Every row gives one point. Each copy is the shape, with its points in the same order, turned, moved and blurred by noise. Is it also mirrored, or only turned?

Shape:
[[  5  17]
 [  2  -4]
 [-14 -21]
 [  3  29]
 [  5  -5]
 [ 28 -58]
 [ 25  10]
 [-23 -30]]
Copy 1, 8 rows:
[[ 19  -7]
 [ -5  -3]
 [-22   7]
 [ 29   0]
 [ -5  -9]
 [-53 -39]
 [ 19 -26]
 [-31  12]]
Copy 1 is: only turned
Copy 2, 8 rows:
[[  5   3]
 [-14  -6]
 [-35  -2]
 [ 13  13]
 [-13 -10]
 [-42 -60]
 [ 12 -16]
 [-48  -3]]
Copy 2 is: only turned

Shape (7 x 4):
[[ 11  23  24  28]
 [ 42  -1  13 -23]
 [ -6   9  -5  27]
 [ 21 -28 -21 -20]
 [ 48  29  10   6]
 [ -2  12  -7   3]
 [ 14 -31 -22  -4]]
Copy 1:
[[  5  17  45  19]
 [  8 -15  30 -32]
 [ 10   1  19  32]
 [  5 -37  -9  -9]
 [ 28  -5  60 -13]
 [ 11  11  12  10]
 [  5 -32  -6   5]]
Copy 1 is: only turned
Copy 2:
[[-36  -2   5   7]
 [ 19  10  38  17]
 [-14  -6 -24   4]
 [ 47  -5   2  18]
 [-15  27  24  30]
 [  3   8 -11  -3]
 [ 37 -14  -9  23]]
Copy 2 is: only turned
Copy 3:
[[-26 -18 -24 -17]
 [  6  21  -3 -56]
 [ -7  -6 -19   9]
 [ 38  27  10 -23]
 [ -9  12 -39 -48]
 [ -7  14  -8   0]
 [ 38  13   6 -12]]
Copy 3 is: mirrored

Shape, 11 rows:
[[  5  -9  30  -9  -2 -10  -3   9]
 [ 10  11  32 -28 -21  21  17   2]
 [ -5  19   8  12 -13  31   9  -7]
 [ -9  11  24  -4  10  16 -39  23]
 [ -8 -15 -32  17   2  -4  -6 -11]
 [-21  15 -41  -2  -7 -20  14   0]
 [  5   2 -36  -5   9   3 -35  -8]
 [-15 -12  24 -33  30  -3 -15   4]
 [  0 -26  16   6 -18  26  60  32]
 [  8   7  -6  28  28  13 -13  -7]
 [ 51   0  -3  -5  19   6  28  -2]]
Copy 1, 11 rows:
[[ -5 -10 -19  14 -20 -28   5  -4]
 [-26   5   2   9 -51  -8   0 -21]
 [ -6   2  20  18 -23  22 -14   3]
 [  9 -22  24  -1 -25 -33 -18  14]
 [ -7 -12  -3   3  27  12   4  17]
 [-25  27 -12  -9  17   5 -10  32]
 [  9 -10  14 -30  23   1  -5   6]
 [-16  -9  18   2 -13 -52  19   6]
 [-44 -12 -24  31 -51  29  20  20]
 [ 25  -7  20  10   5  11  11  14]
 [ 12   6 -13  -8 -28  21  47  -5]]
Copy 1 is: only turned
Copy 2:
[[  8 -25  32   1   2  -1   1  -3]
 [ 34 -19  16 -27 -17  -1  14  10]
 [ 14  -7 -18  -1 -21  18  19   7]
 [  3 -41  24   5 -12  49   1   7]
 [-33 -10 -16  16  -6  -2 -20  -2]
 [-46   0  -5   8 -19 -14   1  27]
 [-36 -13  -1   0 -20  25 -38  11]
 [-16 -32  37 -24  24  23   0   7]
 [ 37 -33 -24   2  27 -38  25  21]
 [-10   7  -6  21   6  33 -12  -4]
 [ 26  23   7   2  11  -7 -29  20]]
Copy 2 is: only turned
Copy 3:
[[  8  14   0  11  -9  -8 -22   7]
 [ 14  35   3  24   5  10 -18 -34]
 [ -6  -3  17  16  24  20   4 -27]
 [ -3  19 -16   6  38   6 -10  26]
 [  5 -30   3 -23  -2   8  15   4]
 [-18  -3  -2 -34  -4  -3  36 -21]
 [ 21 -12 -14 -37  25   6  17   2]
 [  9  21 -42  12  -9  12  -4  16]
 [  3  20  56  36 -35  25  14  -7]
 [  9 -24   0  11  35  -2  16  12]
 [ 51   0  14  21  -3 -22  19 -17]]
Copy 3 is: mirrored
Copy 4:
[[-13   0  22 -10  -2 -21  14  13]
 [-13  24  22  15  25   1  14  18]
 [-23  11  -8  26   2   2 -17  11]
 [ -7  12 -29 -16  -2 -22  20  26]
 [ -6 -35   0  -8 -19   4 -28   0]
 [ 10 -19   2  -8   5  10 -31 -35]
 [ 19 -29 -18 -12 -24  22  -5  10]
 [-23 -14  -1 -30   8  -4  41   8]
 [-30 -19  32  30  50 -34 -28  16]
 [-13 -27 -22  19 -30  -8   1   5]
 [  6 -33  27  46   2  -4  21   4]]
Copy 4 is: mirrored

Shape, 15 rows:
[[ 10  15  13  -1  60  11  -3   4  12  17  17]
 [ 28  12 -10   7   3 -13 -12  -7  -8   4  10]
 [ -6  -6  -6  13 -14   0  -5  16 -20 -24 -41]
 [ 15 -15  -8 -17  -3  16   4  -9  11  20  21]
 [ -2   9  18   9 -12  15  21  -8   0  15  10]
 [ 38  -3  16 -16  -9  17  -4   4  -2   6  21]
 [ -1   5 -38  36  -7 -12   9 -16  -3  -2  20]
 [ -4  -5  16  34  21 -19   6 -16  -7  20  28]
 [ -6  44  -2  -6 -15  10  -4  -1  -5  20  13]
 [  4  -5  -4  -8  11   8  31  19 -14  10 -25]
 [ -2  -3   5   0 -15  -8   1 -10 -33  -2   8]
 [ -4 -16  11   7  -7   6  -9  37   3  13  17]
 [ 13  -5  16  -3   1   0   0   6   0  12 -43]
 [ -1  -5  15  11 -13   7 -14  -8  12   9  23]
 [ 19  21  11 -16 -13 -20   2 -16   7  -9  -5]]
Copy 1:
[[-34 -18  -8   8  25  -1   6 -43  -3  26   7]
 [ -4 -14 -16 -11  -1 -29 -12   1  -9  10 -10]
 [ -4  14  -7  11 -11  -1  10  39 -22 -29   6]
 [  9 -12   8 -24   2   8   0 -16  11  13 -23]
 [  7  17   6  -4 -19   7 -14 -22 -13  10  -6]
 [  3  -3   7 -39   7   0 -13  -1  -6  28   4]
 [  6 -20 -35  -1 -35 -19  -4 -15 -11 -15 -26]
 [  9 -28  -4  21 -15 -15 -22 -41 -13   2   8]
 [ -7  27  -4  -3 -25 -24   5 -13   4  31 -13]
 [ -6   9  16   0   8   5  25  -5 -34 -11 -10]
 [  5  -4  16  -9 -26 -24  -8   3  -8  -9   6]
 [ 27  -7  -4  -1  -6  14  20  -1  -1  20  20]
 [ -1  16  13  17  23   3  -5  19 -21   0 -10]
 [ 15  -4  -7  -2 -13   6 -20 -10  15  15   5]
 [  1  24  -7 -15  13 -31 -21  -2   1  -5  -6]]
Copy 1 is: only turned
Copy 2 (15 x 11):
[[-19  22  28 -29  17 -21 -35   9  17  16  -6]
 [ 13  -6   0  -5  -6 -15 -26 -21  -7   3   2]
 [ -8 -20 -30   5   3   9  12  18 -33 -10   4]
 [ 16  -2  14 -19 -26  14 -21   0  15  16 -19]
 [ 10   1   8  21  -2   4  -5  10  22  10 -21]
 [ 31  14   5  -8 -24  -6 -20   9   1  29  -1]
 [ -6 -38  10   9 -11  -3  -9 -30  18 -20   4]
 [-29 -11  17  20  -9 -33 -22 -12  16  10 -22]
 [ 15  27  -7  15   6  11 -22 -10  19 -14  -7]
 [  6  -8  19  -1  10  11  -5  31 -23  -5 -18]
 [ -2   0  -1  26 -20   7  -9 -12 -18   9  -5]
 [ -5   9  -7  -4 -38 -14 -11  30   7  -9 -11]
 [  8  -5 -19  -9  15  -3  -6  22 -24  13 -32]
 [ -3   4 -12   3 -25  -7 -10  -3  24  14 -14]
 [ 23  13  -6  -2   5  -5  10 -27 -10  15 -15]]
Copy 2 is: mirrored
Copy 3, 15 rows:
[[  8  32   5 -23  27 -16 -27  23  -1 -12  26]
 [ 10  -6  18  -3 -11  -2  -9   3  17  17  16]
 [-13 -23  15   7 -16 -27  30   4 -17   3 -25]
 [ 28  19  -3   4  -4  21   7  -9  -7  -2  20]
 [  2   7 -19  10  22  12  19   5   9   9   5]
 [  8  25  25  11   3  15  16  -8  13   2  23]
 [ 24 -29 -21  20 -21  -7 -13  18   8  20  11]
 [ 20 -16  -2   9  36   8 -25  23   2  19   9]
 [ -5  10 -15 -22  -6  12  24  22  19  24  16]
 [ 11  -8  -4 -10  16 -25  32  -7  -9 -20   6]
 [ -5 -22   8   7   4   9  16   0  -9  25  15]
 [ 24   8  21  10   7  13  25  35 -10  -6  -2]
 [  1   1  15 -17  11 -11  19 -18  -3  -8 -26]
 [  7  13   2  15   5  27   0  17   0  13  -4]
 [-22 -11   7 -10  -9  19   4 -12  23  -4   7]]
Copy 3 is: only turned

Shape (16 x 12):
[[  5   5 -35   4  10   7   8   9  13  24  23  -7]
 [ 10  15  12  17 -31  17  12   7  11 -13   4  13]
 [ 11   2   8  -7 -11  60 -10   0  16 -13 -12  -9]
 [-10   2 -11  -4  -6   9 -12   5   3  15  -2  -3]
 [  4   2  10  -6   6  -3  -7   3  18  11 -10 -45]
 [  7   3 -12  -1   6 -11 -16   0 -36  16   0   9]
 [ 11   7   9  18  11   2   0  10  11 -13  -3  11]
 [  2  13  -1  -5   2   1   3   7  15  -5   2   7]
 [  9  -1   6  -4   5 -10   7 -12  17  13   1  15]
 [  1  10 -22  31   7  -4   4   3   0  -8  -1  17]
 [ -3  17 -11  21 -20  -1   6  -3  13 -11 -12   8]
 [ -3   5  12  -2 -44  -6 -24   5  20  -5  -8  -3]
 [ -5 -20   1  -4   3  -8  11  -2   4   0   5  16]
 [ 13  -6  -3  -5 -22 -11 -11  -1   7  -9  -9   5]
 [  6  14   6  -8  10  -7  -3   3  -9 -10 -10 -12]
 [  9  17   7  -3   6  24  -1 -21 -11  -9  50  16]]
Copy 1 (16 x 12):
[[-11   4   9  38   1  13 -23   9  10   0  14  17]
 [ -8   4   7 -11   7 -13  19 -16  21 -18  -7  18]
 [-10 -36   4 -29 -13  -4   7 -12  20  14  23   8]
 [ -4  -6   9  14  -9  -5  -3   8   2  13  -9   1]
 [  4 -34 -25  16  -9  -2 -23 -15  -1   7 -15   3]
 [  5   4   9  16  -9  -7  -3  28 -32 -11  -3  -5]
 [ 11  -2  -4  -3  10  -7  -3  -3  18 -24   0  -7]
 [ -1   6  -2  -3  -3   3 -14  -2  16  -9  -6   0]
 [ 16  17 -14  -2   4   5 -12   6   3  -1  -6  15]
 [  9  13  12  21   7   7   9   2   9 -27   8 -10]
 [  6   9   4   9  -8   4  22 -19  17 -18  -8  -2]
 [  3   3  -6  -1 -17 -36   7 -25  13   9 -22   3]
 [ -2  20 -15   0  18   5  -2  11   0   4  -3  -4]
 [  2  16 -15   2 -12 -21   3 -10  -3  -3  -3  -1]
 [  1 -13  -9   1 -13   0 -15  -1 -10 -20 -11 -11]
 [ -4  11  36 -26  19   3 -23  -2 -17  -9  13  23]]
Copy 1 is: mirrored
Copy 2:
[[-19  -1   2  27  -4   2  27 -17  32   6   9   0]
 [  6  15  -1  26 -32  -8 -22  22  11  10  -7  -3]
 [ -1 -21 -19  46  -6  24 -34  19   0  18  12   8]
 [-17  -1  -4  15   6  -9   1   3   2   2  18   2]
 [-12   2 -26  18  17  10  12  -4 -15  13   2 -27]
 [  5   2  -4 -18  12 -12   0 -21   6  -9  13  18]
 [  6  -7   6   5  -9  11 -15   1  15   4  -4 -26]
 [-10  -7   0   1 -18  -2   0   7   9   9   4 -14]
 [-21   1   6   1 -21   1  -9 -18  -4  -1   0 -11]
 [ 12   7  28   2  -3  -6  -5  -9  28  15   4  -6]
 [  7  10  12  11 -17 -11  -9   8   8  32   2  -4]
 [ -6   2  -7  22  -9 -35 -10  18 -23   7  -6 -13]
 [-20  -9  21  -3 -12  10   0   0  -1  -7  -7   0]
 [ -2 -15  -1   6 -10 -21  -6  -5 -15  11 -12  -6]
 [  5  -7 -20 -11   0   3   2   0   2  10   5 -15]
 [ 18 -15   0  14 -44  18  -1  -7  12 -26  31   5]]
Copy 2 is: mirrored
Copy 3:
[[  9   6  -3 -15  -5  -3   3 -20   7  27  35  -3]
 [ 10  -4 -11 -29  21 -12 -12  12  19 -23   0 -15]
 [ 18 -25 -36 -24   1   6  -2  14  43  13 -20 -14]
 [ -8  -7  -1 -24 -10   1  -2   2   8  18   3   3]
 [ -6 -38   1   7 -14   0  -3   8  -1  25   3 -28]
 [ -9  -2   0  -4 -10  -3 -15  13  -5   9  14  41]
 [  0   0  -9   3  17 -20   9  12  13  -3   0  -4]
 [  1  -3 -14 -14   8 -10   9   3  -3   2   2  -6]
 [  6   5  -5   0  -6 -20  -5 -11  -9  -1  -8  -3]
 [-19  12  -7  -3  21 -12   2  -6  17  -4  19  10]
 [-22  -4 -12 -21  17 -10  -7  -5  13 -16   5 -10]
 [-11 -36   7 -42   4 -22 -10  10   2  -6 -15 -10]
 [  7   3   9  -4  -5  -3  10 -12   0  -9  -8   9]
 [ -5 -29  -4 -18  -1 -19  -2  -3   2 -11  -5  10]
 [ -8 -21 -14   6   3   2   2  19 -10   3   5   4]
 [ 41  10 -12 -13  36   8 -22   1  -2  16  -3  17]]
Copy 3 is: only turned
Copy 4:
[[ 11  11 -39  20 -11   2 -18 -19 -10  -5 -10 -16]
 [-19  13  13  14 -19 -29 -10   9  10 -16  19  -2]
 [-19  -3  13  -3 -24 -11 -31  23 -27  11  23 -32]
 [ 12   2  -4  -3   2  -5 -13  -2 -15  -3  -3 -13]
 [ 12  -2   2 -20  -3   9 -14  -5  20  -2  -5 -43]
 [ 19 -10   0  26  28   9   6  -7 -10  -4  -1   3]
 [-19 -11  13  15 -10  -3 -23 -10  15  -7  -2   2]
 [  0  -9  -2   2  -4 -11 -23  -9   7  -7   7   0]
 [  6 -14   3   3 -13  -5  -2 -18  15   6   1   9]
 [ -6  -5   6  32  -6  -2 -17 -27  -4 -30  -7   3]
 [  0   1  19  14 -18 -19  -9 -13  -1 -32   5  -6]
 [  8   1  19 -16 -12 -22   2  27   5 -26  -4  -7]
 [ -8  -6  -6  -8  -5  -4   6 -25   0  -3  -1  18]
 [  2 -25  11  -3  -8 -12  12   5   1 -21   1  -7]
 [  1 -14  10   1  15  11 -12  -8  13 -12  13 -14]
 [ -6  15 -16  27 -15  22  -9   9   4   5  34  27]]
Copy 4 is: mirrored

Shape, 17 rows:
[[-44   4  -2 -33 -43   2  -5 -14  22  -3  24  22]
 [-17  32 -37   7   4 -23  23  12  39  14  -5 -13]
 [ 14  15  12  -9 -15  39  -6 -27  -7 -18 -12 -40]
 [-26  10   5   3 -30  -6  -8  20  16   2 -17  17]
 [ 25  24  -7  19  24   6  42  37   2 -12  -8  36]
 [ -1  -2   8 -26 -13 -16 -15  13  36   4   4  11]
 [  5  13  26   4 -11  11 -18 -41 -13   2  22   2]
 [-22  11   1 -16 -10   9  21  16  20  34  13  10]
 [-28   2 -20  11 -11  -8  26   1  25   8 -24   6]
 [ 21  10   5  -5   1  17  -1 -45 -11 -42  10 -15]
 [  5  -7  32  20   1  12  -9 -27  -1 -20  24 -17]
 [ 34  -2 -26  20  19  25  -6  -5 -25 -20   7 -20]
 [-16   7  -4 -24   0 -25  26   3  19  17 -28   7]
 [-10 -18   5  -9 -21  16   7 -14  44   9   5  19]
 [-26   2  -4 -15  -3   7 -20 -21  19  22  -3  31]
 [-15  -9 -27  -8 -20 -31  37  21  10  27 -10   7]
 [ -3  -5  17   0  32  35 -12 -26 -25 -43  13 -37]]
Copy 1, 17 rows:
[[-12  19   2 -21   9  -7 -42  16  35 -50  16 -11]
 [  2   1 -21  14 -22   9 -16  55  19   6 -39 -16]
 [  4 -12  -7   4   5  44 -36 -23  -9  15  34 -13]
 [-18   3   5  10   4 -24 -40   1  24 -12 -11 -21]
 [  1 -16  23 -11 -12  -4  17   9 -27   1 -60 -14]
 [-31   9  10  14 -10  -8  -3  23  22 -17  16 -11]
 [  1 -22  -2 -18  36  16 -21  -7  15  -5  27  28]
 [ -7   3  12 -14 -28   4 -23   9  34 -21 -17   4]
 [-12  21 -14 -11  -9 -13 -32  24  20   9 -28 -23]
 [ 14 -10 -10 -22  34  37  -5  -3 -20   7  38 -14]
 [ -4 -38 -22 -22  20  13   1 -14  14   8  26  -3]
 [ 19 -15 -33   8   5  22  15 -26 -37   9   0   0]
 [ -4  24  16   1 -15  -7 -14  34  26  18 -12 -10]
 [-47  13  -7 -32 -11   3 -21  11  21 -11   5  -9]
 [-20  15   2 -21   1 -18 -34  26   8 -12  13  22]
 [ -3  47 -10   6 -14  -9  -5  11  32  -5 -40 -17]
 [ 32 -26 -22 -18   4   9  -7 -20 -18  19  57 -16]]
Copy 1 is: mirrored
Copy 2, 17 rows:
[[-31   6 -27   4  48 -10   2  -4  52  -9  29   1]
 [ -1   4 -16  24 -18  -5  17 -51  17 -37  12  27]
 [-20  34  14  10  38  30  35  -2 -25  24   9  15]
 [-31  18   8   0  16   7 -10 -19  36 -31  -4  -2]
 [-17  22  10  45 -58  -6 -17   7   9  -6 -15  21]
 [ 13  11  11   9  23 -14   9  -3  39 -24  -1  -9]
 [-15  22 -28  10  43  15   0  20 -19   2  -3  -7]
 [ -7  16 -28  21   9  -5   5 -21  48   0 -18  19]
 [-37   8 -15  10 -15   6  25 -27  28 -34  -4  15]
 [-23  15   2  20  21   9  25  29 -36  13  26   1]
 [-14  -7  -6  28  33  28  16  19 -24   5  -5 -16]
 [  1  -1   6   3 -24  31  14  12 -32  30  15   5]
 [-20  21  -7   4  -5 -32  26 -24  25 -31 -14  18]
 [-13  15 -16  19  18  15  29  16  48 -20   2  -1]
 [ -9   9 -32 -14  27   3   4  13  34 -27  -3  20]
 [-20  13 -26   3 -27 -22  22 -41  41 -17  -6  -6]
 [-20 -24  21  12  28  19  22  22 -43  36  -1  18]]
Copy 2 is: mirrored
